Each wall is flat, endless, passes through zero and stands at right angles to its row. A trip goes straight from one point to another. List the walls that it crosses, first one first.
In the rows, 128 means zero.

Walls:
(1): [159 132]
(2): [167  59]
(3): [128 216]
(4): [100 103]
(5): [104 161]
Trips:
[200 186] to [140 152] -> none
[159 116] to [119 104] -> 4, 1
[63 98] to [104 179] -> 3, 4
[117 117] to [98 42] -> none
[110 134] to [ 92 124] -> 3
[ 82 156] to [168 192] -> 4, 1
[143 160] to [153  62] -> 5, 2, 3, 4
[204 164] to [118 152] -> 2, 5, 1
[80 67] to [156  85] -> 1

Walls:
(1): [ 87 110 149  62 133 132 161  35 127 192 166]
(2): [186  95 137 141  75 141 185 130 118 107 136]
(3): [136  87 137 132 145 102 105  84  92 131 192]
(4): [ 91 196 155 132 177 112 134  98 137  72 134]
(5): [116 142  57  89 204 115  59 120 149 141  84]
(6): [113 105 181 108  85 166  43   7 135 135 103]
(7): [101 115 175  97 143 170  96  99 189 145 144]
Trips:
[167 149 112 175 154  87 180 162 133 154 148] to [119 107 176  93 167 201 169 154  84 180 122] -> 1, 7
[ 81  93 103 156 138 134  97  94  73 127  99] to [ 98 123 141  65 107 129 127  66  72 118 170] -> 4, 7, 5
[106 153 120 180 125 109 117 157 167 121 152] to [159 198 127 146  93 122 110  72 118 128 147] -> 6, 3, 2, 1
[ 76 193  86 209 145  82  94 162 222 244 132] to [108 138 101 126 150  71 158  63 197 158 171] -> 1, 3, 6
[ 87 222 133 105 140 108 155 122 207  98  61] to [143 139  95  94  74  85 104  86 123  60 146] -> 6, 7, 2, 3
